Each row is a point. To make a cloud, some directions were put in groups of two or more. Within a group, all points are equally far from the middle, so they leave a hole (a ring in 2 directions, a hollow ball in 3). The other directions are filled evenly. Then the cloud was stretched, turned, moved and blurred a little. How many holes are there, and how many directions does each take, smallest first?
In the rows, zero is written as 128.

Cloud (21 x 3)
[[183 153  79]
 [199  92 131]
 [228 142 163]
 [148 155 135]
 [154 143  55]
 [124 100 196]
 [145 168  80]
 [151 151  69]
 [187 183 100]
 [200  92 133]
 [118 191 136]
 [202 109 144]
 [169  58 112]
 [185 156  87]
 [125  81  74]
 [144 103 170]
 [131 108 112]
 [147 122 200]
 [ 39 142 118]
 [104 167 103]
 [120 128  60]]
Holes: 0

Cloud (22 x 3)
[[209  99 140]
 [157  65  92]
 [ 68  83 139]
 [ 68 115 121]
 [162 182 193]
 [ 98 187  75]
 [184  85 119]
 [147  79  98]
 [126 148  64]
 [130  95 127]
 [148  52 108]
 [ 46 161 118]
 [166 123 172]
 [ 78  80 139]
 [ 82 209 126]
 [141  72 116]
 [172  86  82]
 [212 151 147]
 [134 120 133]
 [ 97  78 151]
 [158  56 134]
 [125 158  64]]
Holes: 0

Cloud (31 x 4)
[[152 175  68 146]
 [110 122 141 200]
 [156 111 130 181]
 [ 73 115 116 168]
 [190 168 136 133]
 [164 205 161 101]
 [113 112  64 138]
 [135 218 180 117]
 [140 165 129 208]
 [ 74 116 125 171]
 [189 169 141 130]
 [117 167 152 207]
 [107 185 173 189]
 [169 177 179 110]
 [166 204 133  91]
 [131 198 197 128]
 [ 87 149 182 163]
 [183 169 114 158]
 [126 197 116 200]
 [145 219 165 102]
 [154 192 187 111]
 [105 214 131  80]
 [146 169  63 142]
 [ 79 196  90 156]
 [122 157 200 115]
 [133 109 111  74]
 [146 192 193 115]
 [184 184 120 122]
 [ 93 147 192 127]
 [141  85 106 126]
 [188 178 136 124]]
Holes: 2 (2, 2)

Cloud (28 x 4)
[[111 138 202 149]
 [204  89 137  95]
 [138 191 106  88]
 [194  80 156 104]
 [ 98 133 162  87]
 [145 185 128 173]
 [145  63 104 178]
 [170 193 131 151]
 [183 148 121 179]
 [135 185  98  86]
 [149 187 171  95]
 [148  45 153 149]
 [206 110  86 123]
 [170  65 177 139]
 [191  84 122  81]
 [207 143 169 119]
 [204  88 138  95]
 [157  86  66 150]
 [156  61 136  88]
 [196 178 155 125]
 [144 193 136  82]
 [181 111  71  87]
 [172  98 196 141]
 [204 161 161 123]
 [167  69 133  82]
 [ 90  91  84 142]
 [196 147 117 169]
 [138 189 108  84]]
Holes: 2 (2, 2)

Cloud (53 x 6)
[[107  91 108 197 107  93]
 [107  95  37 137 129 144]
 [ 67 116  97  57 129 196]
 [140 100 119 111 118 191]
 [119  60  95 110 164 169]
 [110  89  81  99 165 218]
 [ 91 129 150 117  52  97]
 [ 86 116 136  75 147 249]
 [ 90 104  92 124 189 152]
 [ 84 123 130  59 183 118]
 [ 78 118 162 122  62 180]
 [ 92 121  90  30 117 190]
 [ 76 116 127 148 124 203]
 [132 106 137  84 103 166]
 [ 68 105 162 110 191 116]
 [ 68 143 128 133 153 128]
 [101 152 132 184 110 135]
 [118 125  69 115 167 158]
 [ 98 131 159  89  92  81]
 [122  93 166 116  59 178]
 [118 172  67  85 120 152]
 [ 93  61 119 163 113 158]
 [121  82  58 146 149 203]
 [133 179  84 110 128 191]
 [147 104  40 130 156  85]
 [109  73 129 165 141 189]
 [ 82  99 184 133 136 132]
 [ 92  59  97  84 169 183]
 [115 158 107 147 134 216]
 [129  55 151 135 100 185]
 [ 41  96 116  88 160 184]
 [ 91 136  98 127  70  99]
 [149  92  50 127 111  99]
 [ 72 111 122  84 144 217]
 [ 93 104 150 138 182 147]
 [126 147 106  68  70 172]
 [125 111 126 199 170 155]
 [ 95 164  92 111  63 106]
 [111  72 152 103 175 163]
 [127  88 116 176  60  91]
 [106 162 162 172  78 167]
 [ 71  79 120 106 182 172]
 [140 125 131  48 120 204]
 [ 49 165 118 140 176 128]
 [ 81 128 135  82 167  97]
 [ 78 130 124 109 200 149]
 [ 75  52 128 178 135 183]
 [ 98 171 138 156 134 126]
 [126 156 158  70 112 149]
 [ 90  92  53 143 173 159]
 [102 119 109 150  77 179]
 [114 100 126 188 132 149]
 [ 75 117  95 114 199 146]]
Holes: 0

Cloud (48 x 6)
[[178 156 111 201  57 134]
 [114 127 191 193 103 135]
 [179 128 201  88 134 133]
 [147 123 230  89 138 145]
 [121 203 108 121 143 194]
 [ 79  85 126 148  89 144]
 [206 182  81  86 106 148]
 [206 165 159  96 138 129]
 [168 162 129 218 120 138]
 [151  93 176 148  73 176]
 [180  97  60 175 125 147]
 [151 122 114 109  80  74]
 [122  70 161 112 173 173]
 [134 178  52 133 138 119]
 [207 165  87 202  73 110]
 [ 92 128 148  68 110 203]
 [142  51 148 121 115 164]
 [ 80 162 205  87 143 175]
 [146  98 214 127 163 134]
 [162 180 108 173 132  68]
 [127 195  62 153 134 127]
 [116  85 128 125  75 105]
 [146  98 134 158  76 205]
 [104 157  66 173  92 156]
 [147 207  99 114 162 146]
 [202 202  75  94  93 122]
 [180 112 150 158 103  67]
 [ 78 156 193 129 109 102]
 [189 197 156 142 109 184]
 [149 134 202  63 101 153]
 [ 88 181 135 108 132 201]
 [183 233 131 122 120 150]
 [134 187  37 144 106 146]
 [137  85 193 147 170 127]
 [100 122 124 131 151  83]
 [112 140 143 211 120 154]
 [ 79 116 174 132 139  84]
 [155 191 123 138 161 194]
 [139 130  77 186  58 158]
 [149 197  66 129  58 152]
 [103 125 156 136 141 232]
 [125 175  81 199 125 126]
 [156 147  94 160 151 216]
 [127  81 139 153  88 206]
 [207 127  63 179  84 105]
 [144 139 156  95  81 211]
 [228 153  96 161  96 172]
 [142 126 172 134  97  57]]
Holes: 3 (2, 2, 2)

Cloud (46 x 6)
[[ 84 115 109 128  53 115]
 [174 111  90 122 163  69]
 [207 159 113 185 143  87]
 [192  88 176 147  77 170]
 [136  64 180 152  59  81]
 [194 137 196 155 178 156]
 [214 154 170 182 160 105]
 [112 152 132 172  85 193]
 [170 100  76 106 159 101]
 [156  87 175  74 120 115]
 [117  75 167  91  83 130]
 [172 102 161 124 150  50]
 [155  88  97  81 119 138]
 [148 113 167 119  21 104]
 [ 96 156 200 149  52 107]
 [175 113 186 106 130  62]
 [193 115 129 216  84  94]
 [ 91 124 153  98 143 167]
 [156 155 157 170  64 191]
 [101 175 112 157 172  87]
 [149  81  99 124 167  70]
 [216  97 183 130 153 145]
 [ 99 158  98 141  69  69]
 [115 191 161 111 151 155]
 [105 170 211 163  73 105]
 [221 135 187 120 146 140]
 [173  50 157 166  85  91]
 [ 90  73  92 154 117  91]
 [177 122 143  63 122 123]
 [104 134 100 157 197 153]
 [131  87  88 121  65 120]
 [133  75 118 180  73  57]
 [131 127 204 146 179 150]
 [ 90 134 102 207 114 146]
 [201 145 182  98  94  92]
 [ 99 176 109 151 168  85]
 [199 102 182 186  58 115]
 [112  94 194 151  45  82]
 [104 140 205 167  63  74]
 [117 169 155 172  70 183]
 [143 206 176 131 137 163]
 [112  76  82 148  86  90]
 [148 149  95 216 101 151]
 [180 123 138 137  38 154]
 [163 153 143 168  63 189]
 [118  78 157 136 167  73]]
Holes: 3 (2, 2, 2)
